Rows are points. Each copy is the shape, with its points in the same order, turned, moved and blurred by noise. Is it also mirrored, or only turned?
In the rows, zero is written as 128.

Shape (7 x 3)
[[139 101 200]
 [174 154  60]
 [123 119  94]
 [113 138 180]
 [152  99 150]
 [111 134  74]
 [185 171  71]]
Copy 1 (7 x 3)
[[125  64 195]
 [185 149  81]
 [121 135 111]
 [114  50 147]
 [137 109 170]
 [121 136  80]
 [200 131  78]]
Copy 1 is: mirrored
Copy 2 (7 x 3)
[[127 170  60]
 [130 130 208]
 [121 106 142]
 [ 79 154  86]
 [147 156 107]
 [116  88 166]
 [118 154 208]]
Copy 2 is: mirrored

Shape (9 x 4)
[[133 118 107 115]
 [ 83 151 143 159]
 [119  94  87 109]
 [157  34  89 184]
 [109 105 124 117]
 [106 179 135 218]
 [145 138 125 136]
 [116 166 147 128]
 [145 178  89 115]]
Copy 1 (9 x 4)
[[130 136 111 144]
 [165 152 185 155]
 [114 166  99 146]
 [ 42 138 120 214]
 [119 155 133 130]
 [188 120 200 211]
 [145 112 130 152]
 [175 121 157 130]
 [190 120  95 153]]
Copy 1 is: only turned
Copy 2 (9 x 4)
[[146 160 112 133]
 [ 89 104 113 152]
 [127 184  90 116]
 [152 186   7 178]
 [123 147  94 113]
 [ 98  97 129 220]
 [155 132 116 151]
 [131 102 138 140]
 [152 164 164 149]]
Copy 2 is: only turned
Copy 3 (9 x 4)
[[147 120 124 108]
 [ 95 136 102 165]
 [155  98 100  96]
 [170 166  37  57]
 [152 116 102 131]
 [ 48 184 100 146]
 [131 148 132 117]
 [112 139 146 156]
 [102 117 166  97]]
Copy 3 is: only turned

Shape (9 x 6)
[[ 62  81 149 113 131 165]
 [177  88 113 132 149 113]
 [155 179 118 128 128 129]
 [134 125 119 137 228 132]
 [202  98 157 129 115 136]
 [159 204  77  73 115 123]
 [135  18 131 150 170 108]
 [146 101 142 123 155  64]
 [113 166 108 146  63 171]]
Copy 1 (9 x 6)
[[144 182 124  67 136 119]
 [116 137 206 137  84 127]
 [118  88 148 158 124 155]
 [ 65 177 149 145  79 175]
 [102 114 208 141 120  80]
 [131  52 171 152 152 207]
 [124 198 198  95  49  98]
 [100 109 173 103  54 131]
 [189 103 127 157 170 126]]
Copy 1 is: only turned
Copy 2 (9 x 6)
[[ 66 142  99 197 128 118]
 [ 92 146 115  72 105 138]
 [171 172 132 113  93 118]
 [125  94  75 116  58 155]
 [ 92 206 133  84 108 162]
 [183 185 131 104  67  53]
 [ 33 108  92  94 137 159]
 [118 146  66  77 141 133]
 [149 180 193 171 125 101]]
Copy 2 is: only turned
Copy 3 (9 x 6)
[[118  69  99  97 164 152]
 [153 140 101 131  84  79]
 [135 189 157 118 144 125]
 [180 136 115  90  70 170]
 [125 172  95  96 112  59]
 [184 184 211 125 166  95]
 [140  88  43 144  74 107]
 [187 156  80 142 127 106]
 [ 74 153 179 129 171 123]]
Copy 3 is: mirrored
Copy 4 (9 x 6)
[[192 155 142 145 118 193]
 [140  80 124 158 157  98]
 [104 120 128  91 110  99]
 [123 138  67 185 102 116]
 [156  45 158 135 114 101]
 [ 96 115  95  36 145 110]
 [171  99 135 225 164 143]
 [ 91  84 128 168 143 151]
 [154 165 184  67 125 113]]
Copy 4 is: mirrored
